Each row is a point. The window is the flat piece filled in between its corners: a triangle in 3 columns, a solid with four corners in 4, and so on. A path goes straight from each point to the next, and from the last back to the first. After which points does the path pass through the window?

Window (4 x 4):
[[-16  23   3 -43]
 [ 12  -9 -67 -36]
 [  3 -20  16 -16]
 [ 10  -2  15 110]]
Path:
(1): [ 64 -22  17  73]
(2): [-56   1 -18  77]
(3): [-10  -4   1  79]
(4): [34  3 28 85]
(5): [44 52 11 83]
(6): [-10 -31  12  67]
(7): [-69 -18  35  28]
(8): [ 29  -1 -10  65]
(9): [ 43 -30  22  -8]
(10): [-22  -7  -3 -14]
(11): [ -6 -22 -11  37]
(12): [42  0 12 49]
Through the window after points: 3, 5, 7, 9

Window (8 x 8):
[[ -21   59   13   77  -26  -17  -29   32]
 [  59   33   62  -22  -12   -7   13   23]
 [  26  -20   21    8   -9   27   16   10]
 [ -12  -39   25  -76  -83   36  -24 -119]
 [  11   17    9  -71    8   14   12  -18]
 [ -13   27  -11   70  -50  -28 -101   69]
 [   7  -13   23    9   14  -28  -37  -52]
 [   0  -33    5   -6 -121  -71   78   49]]
Path:
(1): [ 17  28  -6  -4 -34 -19 -18  -1]
(2): [ 42   5 -55  18 -68  14 -66 -30]
(3): [-16  19  23  23 -31 -22 -51  45]
(4): [ -1  21  46   6 -38 -19 -28  40]
(5): [ 77  14 -49  51   6  -6 -55 -28]
(6): [  8  14  -9 -18 -48  14 -17 -71]
(7): [-12 -29  49 -62 -36  11 -10 -29]
(8): [-16   0  32 -51  12   5 -18   7]
(9): [ 65  34 -11  57 -44  27 -18 -79]
(10): [ 22  16 -38   9 -47 -28   5  18]
(11): [-17   7  85 -15 -35 -14  -6 -11]
(12): [-20   0  38 -29 -17  -2  -9  23]
Through the window after points: 2, 4, 6

Window (11 x 11):
[[ 62  28  64  22   0  31 -10  -7  29  -1  32]
 [-10 -58  93  10  52  32  20  13  78 -17  37]
 [-52 -14 -71 -72 -26  -9  60 -38  -1  16 -54]
 [ 31  -9  22  74 -55  51  26  14  15  17 -49]
 [  4 -69  84 -15  -7 -29  -4  23  46 -63   8]
 [ 55 -23  81  29 -46  60   1  37  -7  63  21]
 [-26 -18 -46 -45  17 -71 121 -78 -58  15 -44]
 [ 24 -68  19  10  38  82 -19  42   5 -47  27]
 [ -9  17  39  27  29 -31  37  46   5   9  63]
 [ 12  -2  59  24  12  21 -23  19  -5  33 -49]
 [-38 -24  65  12   1  60   2  -2 -11 -43  32]]
Path:
(1): [-12 -39  60  28  15  11   1 -19  38  -2  21]
(2): [  7 -39  65  -6  23  46  39  39  35 -25  12]
(3): [ -5 -10  38 -17  -6  31  55  21   1 -32 -13]
(4): [-22 -33  -6  17  -3 -74  25 -78  -4  61 -10]
(5): [ -7 -30  32  30   1  29 -26 -22   6 -21  15]
(6): [-24  -9  85 -19   6  54  75  36  -3 -22  21]
(7): [ 25  -6  62  -7  -3  40  34  35   5 -28  -8]
(8): [-10 -74  35  36 -15  25 -13 -47  36  30  -3]
(9): [-25 -48  18  31  20  12 -17 -66  24  48 -23]
(10): [ 19  -6  15 -34 -45  47  65  48 -12 -50 -18]
(11): [  1  16  75 -47 -13  26  59  35   3  12 -54]
(12): [ -8 -38 -30  24   1  -7 -14 -33  14  -3  19]
Through the window after points: 1, 5, 11

Window (14 x 14):
[[  19  -53    1  -34   -2   -7   14   10   47  -24  -38  -33  -23  -37]
 [  -2  -59   40   19  -29  -29   82   32   67   53  -34  -42 -121  -53]
 [  73   48   40   21  -10  -48    3   -9  -44  -11  -28   32  -62  -32]
 [  26   28   15  -17  -54  -64  -46   -2  -51  -33  -87   77  -17   -9]
 [   1   66  -13  -39  -51    9  -24   -4   17  -17  -19    3  -13  -18]
 [ -26   -2   -8   -4   15  -17  -32  -24  -29   52   -2   16    7  -56]
 [  22   -9  -20  -67   38   -8   16   93   28    0  -10   14    2   46]
 [   7   29    0   14   -1    5  -55    0   12   32  -20  -32   14   19]
 [ -30   -9   51  -24    4  -36  -34  -50   29   41   20   27   58    7]
 [ -10  -10    9   27   16   31   77   -5  -44   62   -9  -22    6    8]
 [ -52  -19  -11  -41   16  -34  -43  -44    4  -27   -4  -14  -31   22]
 [ -13  -59   70    4   12   20   20   59   63  -12   -8  -10  -84  -24]
 [ -29   51   36   44   53  -33  -15   13   42  -20  -13   12   17   -7]
 [ -19  -11   -7  -51   -6  -44  -27   64  -15  -54    7  -39    7   14]]
Path:
(1): [ 41 -55 -11  65 -32 -41  37  32  31 -10   2  18 -30 -22]
(2): [ -8 -47  -3  45   0  16   3 -10  26  10  42  79  16  16]
(3): [-19  27  13 -61  11 -44 -36  14 -22  14 -53 -71 -34 -48]
(4): [-14  41  55 -37  35 -45  -9  -1  16  16  -5  -9  18 -26]
(5): [  1 -39  -9  40 -31  -6 -25 -25   3   8  -7  43  -8  14]
(6): [ 21 -52 -61 -11 -10 -38   1   6   3  16  59   6 -14  27]
(7): [-15  44  57 -44  38  11  -7  58  19   3 -77  -2  10  -3]
(8): [  1  -7  30 -25  18 -18  13  39  12  24 -29 -31 -33 -18]
(9): [  7  -8  16  39 -26 -15  29  18  33   0 -15  31 -28 -17]
(10): [ 15  -8 -10   1 -20 -35  -5  28  41   1   4  16 -34 -26]
(11): [-36  -7  68 -31  28  25   2   6 -10 -15 -60 -55 -12   7]
(12): [-21  18  77 -47  31 -54 -29   3  26  -2 -80   9 -44  13]
(13): [ 15 -10 -27  -3 -38 -10 -10  20   5 -10  23  15  10 -21]
(14): [ 18  -2   0  31 -25  -2  -5  22  50 -12  10  21 -13  15]
(15): [-25  36  17 -74  28 -41 -11  10 -49   2 -62 -14  -5 -33]
(16): [-26  24  25 -49  15   1 -22 -13   4  33 -40  -7 -24  -7]
Through the window after points: 2, 4, 6, 10, 14

Window (14 x 14):
[[  9  16  32  18   5  11  80   1 -77  30  19 -50 113  31]
 [-46  -5 -13  35  36 -13 -36 -44  33 -41  -1 -39  -1  45]
 [-29   0 -20   1  22  13 -52 -34 -50  15  10 -12  83 -16]
 [-32   2 -63  33  53 -14 -18  17  53 -37 -69   4 -30 -50]
 [ 50  24 -34 -28  21  21 -58  14  12 -85 -95  -1 -44 -19]
 [  5   3   3 -56  39  33  72 -10 -38  20  61   4  -4  10]
 [  9 -13  26 -64 -47  -9  71  -5   3  84  54 -21  39  16]
 [-62  17 -24  59  13  17 -70  36 -38 -34 -61   6 -18  31]
 [121  46 -16  -5  28 100 -13   7   8  49 -13  32  31  10]
 [ 48  22  29 -18 -15 -17  46 -12  12   8  72  57  40 -15]
 [ 28  23  -1 -37   6  81  26 -40  26 -15 -74  65  -9   2]
 [-43  74  47 -24  38  10   9  20 -22  21   1 -38  63  12]
 [  0  77 -27   1 -29  -1  44 -41 -43  42  56 -31  52   4]
 [-46   9 -31  31  -6  52 -39  26  29 -71  -8 -35  11 -33]]
Path:
(1): [ 23  28 -64 -10  20   7  -8  21   0  19   6  60 111  50]
(2): [  6  16 -29 -20  -5  14  25  -2  -9  -6   0  -4  41  26]
(3): [  8   5  28  26  38  41  18 -27 -28  18  -1  -3   1 -39]
(4): [ 16  29   5   7  -4  25   0 -29 -26  26   3  -6  29  -9]
(5): [-23  48 -35 -14   3   7  26 -14 -15  -1  21 -16  48   8]
(6): [  5  25 -37 -15  22  28  28  21  -6  -9   7  -9  41  33]
(7): [ 30  20  23  15  21  36 -28 -37 -16  38 -20   9  23 -45]
(8): [-17   7  57  10   8   5  36 -31 -23 -13 -21 -69 -52 -28]
Through the window after points: 4, 6

Window (14 x 14):
[[ 24   2 -19 -49 -10 -11  20  -4  81   5  30  48  12 -17]
 [ 15   0 -19  62   3  28 -24  13 -32 -30  17 -41  56  15]
 [  2  11  29  16 -42  12  48  24 -44 -11   9  -6   8  64]
 [ 19  24  -8 -17 -17 -47  35  48  15  22  -6 -15  20 -60]
 [ -6  16  33 -36  72  45 -17   2  25 -21 -53 121  33  54]
 [-72  19  -6  51 -13   3 -10  46 -54 -16  55 -39  25  27]
 [-26  20  12  41 -27 -35  63 -14 -13 -31  35 -20  31 -43]
 [ 37  30   0  18 -22 -46  10  15 -24   7  29  66  22  17]
 [-13  14 -12  37   4 -11  47 -10  -9  62  39 -34  17 -27]
 [ -1 -24  33 -60 -11   7 -25 -39  47  35 -26  72 -10 -67]
 [ 15  42  40 -68  15  -9 -33 -39  47  21  -2  29  42 -16]
 [  4  17   3 -43  43 -12 -12 -36  19 -15 -24  39 -43   1]
 [ -9  37  60  74  55  25 -52  17  69 -33 -21  23 -14  43]
 [  3 -38  50 -27  51 -34 -18 -10  42  -5 -21  56  15  36]]
Path:
(1): [-14   5 -28  13 -15  -7  22 -23  24  -2 -11  28  12  13]
(2): [ 21  38  35 -13   2  -1   6  24   2   7  36   7  25 -24]
(3): [ 11  27  88 -23  67  36  25  13 -32  -4   7  69 -23  -8]
(4): [-12   0  -8 -12  19   0 -27  -5  52 -13 -34  61  45  44]
(5): [ -7   4 -23   1 -10 -28 -25 -35  -5   6 -64   2  31  43]
(6): [ 20  10  48 -32  22  -5  37  31  11   6  84  61  16 -40]
(7): [ 35  23  16 -25  12   2  19   9  19   4  47  28 -16 -37]
(8): [-24  -6 -30  -3 -33 -45  10  13  48   9 -50   4  66  14]
Through the window after points: 3, 7

Window (14 x 14):
[[ -87   -5  -23    7  -76   -4  -35   22   66   11  -26   41  -85   -4]
 [  -4   30   48   25   27  -36   82    8  -33  -30  -24    9  -12    3]
 [ -40   33  -92   14  -55    8  -81   32   18  -11  -25  -62  -60   20]
 [ -34  -60   23    8   41   19   27  -41    6   50   81  -49  -22  -64]
 [ -77  -44  -23  -31  -45   69  -27   48   13  -17    7   35  -41   46]
 [  57    0   26  -42   12  -73   40   29  -42  -15  -23   55   -8  -32]
 [ -23   21   12   -4  -56   74  -57   45   58    7  -60   33  -55  -19]
 [ -64    1   35  -17  -27  -11 -111   29   35  -23  -60    4  -46    4]
 [ -44   56   -4  -37   10  -40   50   94  -25  -64  -12   27   11  -76]
 [ -44   62   10  -40   26  -27   36   48  -26   53   50  -13   -5  -14]
 [ -24   -3    5  -57   27  -33  103  -12   -2    7  -75   17   28  -22]
 [ -36  -94    6   47   32  -10   64   32   24  106   32  -87    3  -16]
 [ -71    8  -63   23    7   22  -37   39  -18   11  -46   62  -26    4]
 [ -11  -44   45   48  -37  -23    2  -37    2   70   61  -62   59  -36]]
Path:
(1): [-48 -23  20 -19  -9   2   7 -10 -67  37  13 -27 -44 -52]
(2): [-35   7  18  -2  12 -15  32  29  26  13  16  16   1 -17]
(3): [  6  12  16  -2  12 -12   6  23  64 -23  -7  50  11   9]
(4): [-62  -9 -20 -36 -34   5  21  20 -67  42 -72 -18 -52 -49]
(5): [-52   2  12 -19 -28  13  14  55 -62  19 -53   2 -94 -27]
(6): [-23 -15   2  -7 -20   4 -12   3  87 -20  35   9  37  16]
(7): [-57   2 -38  -1  37   7   0  11  75 -39 -29  36   0  17]
(8): [  1 -25  49   9 -75  -4   9  24 -80  72 -26 -32 -36 -58]
(9): [-70  -6  22 -34 -43 -23  37   8 -50  35 -57   7 -23 -33]
(10): [ 39  -7 -17  -6  36   7   2  36  65 -30  13  30   1   9]
(11): [ 44  -1  19  -5  44 -35  21  81  59  20  29  36  76  15]
(12): [-45 -15   2 -33 -16 -26  53 -19 -53   3 -55  -4 -57 -48]
(13): [-82  -6  17 -16 -47 -16  -6   1 -41 -33 -44   0 -44 -69]
(14): [ 11  26 -24 -16  29  21 -10  58  57  25  31  34  12  54]
(15): [  9  14 -28  -7  33 -22  24  16  22 -20  22  44  36  -7]
(16): [-92 -27  37   2 -28  23   0  44 -38  43 -38 -53 -65 -22]
Through the window after points: 3, 9, 11

Window (14 x 14):
[[  17   -8   46   -7  -11    2  -31  -23  -62    4  -60   80  -15   -4]
 [ -79   -6   -8  -36   57   49  -10   -5   15    5   20  -14  -14   -3]
 [ -65  -30    3  -27    7  -38    6  -18    6   -2  -18   41  -57  -10]
 [ -25  -20   29   -9    5   48   47  -40  -41   -3    0   -7  -15   48]
 [  21   37  -20    6  -42    1  -44   24  -37   40    3   65    7  121]
 [  19   -3  -45  -49  -27  -65  -16  -83  -43  -52  -29   39  -16  -16]
 [  48  -13    5  -23  -13  -28  -21   57  -28   55 -109   25    1  -11]
 [   8    6  -34  -33    4  -27   -9   61    4  -30  -23  111    6  -34]
 [   8  -45    4   34  -32   -1    6  -28   35   26   -3   31   30  -27]
 [ -16   20   25  -26  -39   -4    7   13   64   61   56  -12   28   22]
 [  -3    6   14   26   46   16  -12   28  -63  -28   20   10  -12   15]
 [ -35  -27   31    0  -21   26  -14   23   28  -21   -8    0    6    2]
 [ -39   46  -36   -6  -16  -29   13  -31  -27  -23  -18    3   19  -29]
 [ -40   10   10  -15   20   -9   14  -30   92   -7    2   18  -19    4]]
Path:
(1): [-34 -37 -14   4 -72  85   2  -7  -1 -28   9   1 -27 -22]
(2): [  2 -34   3  20 -18  34  10 -24  15   7   7  19 -13 -44]
(3): [-23  -7  12  -9 -11 -32  -6  -1  22   9 -24  28  32  37]
(4): [-61 -40  -2  -9   9 -29   1   6 -13  13 -24  40  50  20]
(5): [ 12  40   3  -5  -1  24  -8   0  -3  -5  20  -6 -33  -8]
(6): [ -5  16 -21   8 -34  14  -1 -14   0  -3 -31  26 -26  -9]
(7): [-33 -38  33 -76  19 -63 -12   1   2   9  -2  45  46   6]
(8): [-65 -60 -18 -48  16   8  17 -27   5 -24  26  18  64  23]
(9): [ 32  48   2  22  -7  -4 -30  43   7  24 -36  59 -60 -37]
(10): [ 14  26 -38 -17  -8  -4   6  14  -7  16 -25  50 -76   5]
(11): [-26 -40  59  10  -8 -13 -14 -11  12 -33   2  18  92   2]
(12): [ -6  29  24 -13  58 -61 -13  21  -1  30 -30  47  24  30]
Through the window after points: 2, 4, 8

Window (14 x 14):
[[ -26  -13  -93   17  -25   19   63  -53    0   70  -72  -35  -12    1]
 [ 121  -35   40  -10   14   27  -47   70  -22    8   39  -18   54  -34]
 [  18   29  -15  -19  -94  -24   20  -51   97   26   59  -20   -6    1]
 [  16  -72   -8   87   22   -5  -48   15  -10   23   30   -3  -43  -22]
 [  22    4   16  -50  -45  -11  -29   46  -14   -3   -2   -3 -113   15]
 [  69  -78   46  -11    9  -40   71  -11  -22   19  -26  -62  -46  -48]
 [ -61  -21   14   25   33  -47  -73  -22  -59   13  -53  -18    3  -43]
 [ -39  -33    5  -18   39   60   -5   67    5    5   27    7   53   34]
 [ -16  -24   15   81   30   54  -42  -41   -5   51    6   29  -23  -14]
 [   4   11  -51  -37  -15  -38   28   29  -55  -36   30   43  -18  -10]
 [ -81   33  -39   25   19   -2   55   18  -48   21   56  -20  -35   42]
 [ -23    3  -11   36   24  -23  -26  -53   13   30  -69   -5   35   42]
 [ -18   25   29  101  -23  -44   18   17  -22  -42   -1   -5  -57  -50]
 [  10  -54  -31  -28  -77   44  -62  -17  -31   26   48   19   59   56]]
Path:
(1): [-39   5 -24  28  31  23  13 -18 -26  -9  24 -18 -46  32]
(2): [-25   3 -14   6 -15 -43  11  22 -30  40   1   1  21  -3]
(3): [-15 -21  18  49 -29 -31  -2   9   8  50 -21  42 -49 -20]
(4): [ 30  13  -5 -31   6   8 -33  25 -49 -61  22 -65 -27   8]
(5): [ -30    5 -104    6   -2   35  -24  -61   47  -42   20  -43   22   35]
(6): [  1 -21  29  51 -20 -17  -4  28 -30  58   2  24 -34 -23]
(7): [ 13 -10  14  14 -51   0  -3  34   6  47   7  23 -30  12]
(8): [-19 -36 -40  -2  26  12 -41 -25 -50 -19  26 -36   7   9]
Through the window after points: 1, 3, 7

Window (14 x 14):
[[  75   -8    9  -24  -25   30   26  -11   26  -10  -30   34    3  -27]
 [  22  -19  -32   93   38    7    8   52  -12  -59   51  -31   24  -35]
 [ -42   14  -35   33   35   12  -62   53  -71   52  -12  -16   64   23]
 [   5   14   51  -86   23   -2   15    1   50   -4   13   45    0  -23]
 [ -20   22   51  -49  -69   -5    8   12   37  -36  -63   50   10  -48]
 [  31   13   40  -59   -5  -53   -6  -70    6  -56   41   85   26   87]
 [  62   10   20    5   37    7    9   35  -31  -70   -8  -36   63  -37]
 [ -37   -8  -52  -22   48  -31  -27   79  -24   14 -105   38   36   22]
 [ -47   49  -57   31   91   -1  -10  -11  -75    3  -18   43   60   25]
 [  22   -6   21  -49  -15  -23  -50  -25   60  -23  -56   16    1  -74]
 [  37  -25   87  -18    1  -41   65  -84   18  -33   34  -11  -10    5]
 [   8  -12   69  -23   -2    3  -52   45    3    4  -87   71  -25  -74]
 [   2   45  -42  -40   -1  -60  -28   50  -56   13  -44   49    2  -24]
 [  58   60   59   -5   16  -55   32  -37   56  -16    9   38   30   39]]
Path:
(1): [ 26 -10  14  -7  -2  -9   1 -27 -30 -20   3  64  52 -42]
(2): [ -4 -25  16 -29  24  -6 -27 -10 -20  15 -58 100  92 -88]
(3): [ 16  34  -9  -2  11 -17  14  14  -4 -44  29 -43 -46  77]
(4): [ 25  42  19 -43  52  11 -33  59  16 -10 -67  -6 -37  53]
(5): [-22 -23 -10  -1   1 -40  -1  14 -24  -2 -48  63  59 -47]
(6): [  5 -64  30 -19  57 -55   3   7   7 -10  32  36  77 -20]
(7): [ 39  56  37 -23 -35  20   8 -29  20 -41 -17  17 -33 -15]
(8): [ 12  32  30  -3   6 -14  -5  30  31 -24 -15 -13 -16  -5]
Through the window after points: 4

Window (14 x 14):
[[  -9  -44   32   14   36   14   27   30  -24  -41  -27  -15   -5  -26]
 [  36  -17  -46   48   17   14  -20  -18  -33   57  -47   22  -45  -57]
 [  -5  -50  -62  -10  -34    2   44  -14   86  -54  -52  -10  -30    5]
 [   5   68  -24  -33   30   98   41  -26  121  -15   13   -8    0   39]
 [  11  -16   80  -62   19    2   29   -3   31   -7  -32   -5  -61   31]
 [ -44   -7   -7  -68   22   -1  -25  -28   -1  -55  -26   -9  -46  -44]
 [  73   21  -24   86  -43   -3  -40    6   31   21  -41  -19   14   66]
 [  91  -53   31  -19  -22  -27  -11  -28   66  -29   19   41   33   74]
 [  -7  -57  -23  -44   60  -30   -2   43    6    5    3   38  -32   21]
 [ -87  -49   27  -25  -33   20   73   10  -23   16  -30  -31  -17    4]
 [ 111  -10  -30  -74   10   38   24   22  -49   43 -112  -19   25  -16]
 [ -62    7   -5   15   40  -25   51  -29   24   15  -10  -43  -27  -29]
 [ -26   30  -32  -38   62   -9   72    2    3  -28   58   47  -71   10]
 [ -51  -22    1   11  -14   -4    8   46    4  -17   18  -60  -39  -95]]
Path:
(1): [ 16 -36 -16   6  20  26  19   0  -3  -7 -23 -45 -18 -17]
(2): [ 70 -35 -40 -38   1  41  22  11  -2  22 -58 -35  -3   8]
(3): [  6  40  23 -42  37 -17  24   8 -31  11 -60  31  -2 -47]
(4): [  3  34  -8  -5   4 -16  37   4  30   2 -31  17  -6  -8]
(5): [ 39 -72 -36 -80  56  76   5  -1 -39 -14   6 -42 -54  12]
(6): [ -7 -50 -14 -15  27   3   2 -21  42 -24  -1 -41 -52  79]
(7): [ 19  31  -9  -2 -31  28  38  14  52  -7 -36  17  10 -55]
(8): [  9  12   3  -9  24  -6 -10  -2  43   9 -49  27 -12  -3]
(9): [ 50 -64 -31 -39  -2  22  41 -12  -3 -48  21 -33 -38   7]
(10): [ 18 -24 -62 -27 -16  41   8 -24  41 -11  -9 -61 -24   6]
(11): [-12  18  29  36  43   1  13  17 -15  35 -31  59 -32 -55]
(12): [-17   8  16   1   4 -31  19  22  19 -22 -27  60  20   9]
Through the window after points: 2, 4, 6, 10

Window (14 x 14):
[[  33   12  -28   43  -43   -5  -24    4    2   -9  -17   46  -81  -29]
 [ -16   32   55  -38  -47   -5  -25   -8   97   -3   20   -8  -19    5]
 [ -14   70   -8  -34    4  -47  -17   11  -18    2   -6  -61  -68    0]
 [   8    7   19   -6   26   30  -82  -53  -13   51   12   59    6   17]
 [ -27  -48  -30   54   61   -9    0   39  -43   10   26   32  -26  -20]
 [ -51   -6  -18  -32   27   87  -28   40  -40   45  -40   -2  -52  -15]
 [   9   66  -53  -40   12   -6   11   40  -34  -36   22    4   -3  -40]
 [  18   -7  -50  -29  -40   38  -15  -55   55  -35  -46   68   15   50]
 [   9   47   -5   -1  -28    8   92  -56   40  -22  -27  -23  -34  -32]
 [  -9   61   -3   34  -34  -92  -16   37   17   20    4   73    7   -1]
 [   5  -83    9  -60 -117  -35  -22   75  -42   32  -33   28   -1  -31]
 [  35   57    9   26   -7   -7   50   33   -7  -38   46    3   37   53]
 [  50  -17   25  -35   12   32  -65    1   41   45  -56  -18  -12  -11]
 [  34   73  -81  -26   57   41   82   22    1    8   61  -34  -51   31]]
Path:
(1): [ 25   8 -53  28 -84  34 -49  32  66  56 -17 -43   1 -23]
(2): [ 23  13  29 -59   6  -3 -11  -9  -3  -1 -29  18 -28   2]
(3): [  2  37  42 -55   8 -32  29  46  24 -16   6  27 -40  -5]
(4): [-11  18 -75  60 -26  62  -9 -39 -28  33 -25 -14   8  -4]
(5): [  14   36 -121   41  -14   11  -30   22  -36   38   -6   -9   18  -32]
(6): [ 13  32  -2 -26  -6  -4  15   9  16 -20   7  30 -36   7]
(7): [ 15  15  23 -36  52  -3  67  42 -63  21  48  88 -56  37]
(8): [ -9   3 -63  58 -35  -8 -70  -5  36 -14 -35 -50 -25 -55]
(9): [ 21  19 -26  42 -64  -9 -15  -4  14  25   4  -1  28  -8]
(10): [  0  18  -3 -24  18  -2   2  20  14  -9   1  42 -23   6]
(11): [  9  14   0 -11  32 -20  24  14  -2 -17 -13  38 -40   1]
(12): [ 10   4 -57  12 -56  29 -25  23 -10  24  30  -8  -7 -11]
(13): [ 11  27 -43  48 -50  -3 -38  12   2  41 -27   3  25  -8]
(14): [ -6  30   5 -16 -14 -44   1  14  18  -5   5  54 -20   5]
(15): [ 40   9  -1 -34  -1 -16   9  25  -4  -5 -26  33 -32  -3]
(16): [-53  32 -39  33 -52  21  26  -1  29  -5  28 -56  10   2]
Through the window after points: 3, 5, 7, 11, 13
